Each row is a point. The window is the flat piece filled in between its corners: a triangle in 3 columns, a solid with four corners in 4, and so on. A path goes straight from each point to the next, and from the last back to the first. After which points does the path pass through the window?

Window (4 x 4):
[[-0.56 -1.91 -1.48  0.32]
 [ 2.76  0.03 -0.23 -0.52]
 [ 1.44 -0.11 -0.62 -2.43]
 [-0.88  0.63  3.12  1.41]]
Path:
(1): [ 0.87  1.86 -1.51 -1.71]
(2): [ 3.68  2.34 -1.74 -0.59]
(3): [-0.80 -0.57  3.03 -1.19]
(4): [ 0.38 -2.20  1.06  1.52]
(5): [-1.15 -0.04 -1.04 -0.39]
(6): [-0.22  1.35 -0.32 -0.34]
(7): [ 3.62 -1.75  0.81 -1.74]
(8): [ 2.47 -3.06 -1.36 -2.24]
Through the window after points: 4, 6

Window:
[[-1.22  2.51 -2.43 -3.09  1.65 -2.11  1.08 -2.41]
 [ 1.19 -0.30  1.29 -0.02  0.74  3.88 -0.63 -0.50]
 [ 2.08 -0.21 -2.29 -0.44 -0.42  2.40  1.76  1.17]
 [ 0.08 -2.70 -0.83  1.34  4.43  1.22  0.07  1.72]
 [-3.32  1.74 -0.16 -1.58 -0.02  0.47  1.12 -0.55]
 [-0.94 -0.71  1.30 -0.86 -2.16 -3.76 -1.78  4.92]
 [-0.89  2.34  3.27  3.33 -1.26  1.76 -2.29  2.02]
 [-0.49 -1.05  1.40  2.79 -3.54 -0.93 -0.34 -0.24]]
Path:
(1): [-0.46  0.55  2.62  2.15 -1.58 -1.07  1.06  0.31]
(2): [0.45 0.02 0.17 0.30 0.56 0.41 2.46 1.29]
(3): [ 0.64 -0.64 -1.62  0.44 -1.41  1.23 -1.00 -0.04]
(4): [ 0.17 -0.77  0.26  0.18 -1.33  1.47 -1.43  0.92]
(5): [ 0.56  0.88  1.13  2.58 -0.29 -0.53  4.05 -1.31]
(6): [ 0.83  1.45  0.41 -0.51  1.91 -1.78  2.49  1.76]
(7): [-1.82 -1.98 -1.98  0.53  1.80  2.14 -2.37 -1.31]
(8): [-1.00 -0.08 -0.02  0.42 -0.46  0.51 -1.46 -0.62]
(9): [ 0.51  0.11  0.95  0.30 -1.06 -0.17  1.14  0.44]
(10): [ 0.50  2.80  4.09  0.28 -1.24 -0.17  0.77  1.79]
(11): [-0.89  0.64 -0.06  1.20 -1.68  1.28 -1.59  0.61]
(12): [-2.11  2.33 -4.41  0.65 -2.13 -0.73 -1.66  0.12]
(13): [ 0.55 -0.73  1.72 -1.15  0.81  2.16  2.57  0.66]
(14): [ 0.55  0.00  0.86  0.68 -0.38 -1.36  2.80  0.79]
(15): [-0.22 -0.09 -0.08  1.91 -2.53  3.06 -3.04  0.49]
(16): [-0.64 -1.10 -0.50  2.20 -3.10  1.74 -3.43  0.60]
Through the window after points: 2, 4, 6, 8, 12, 14, 16
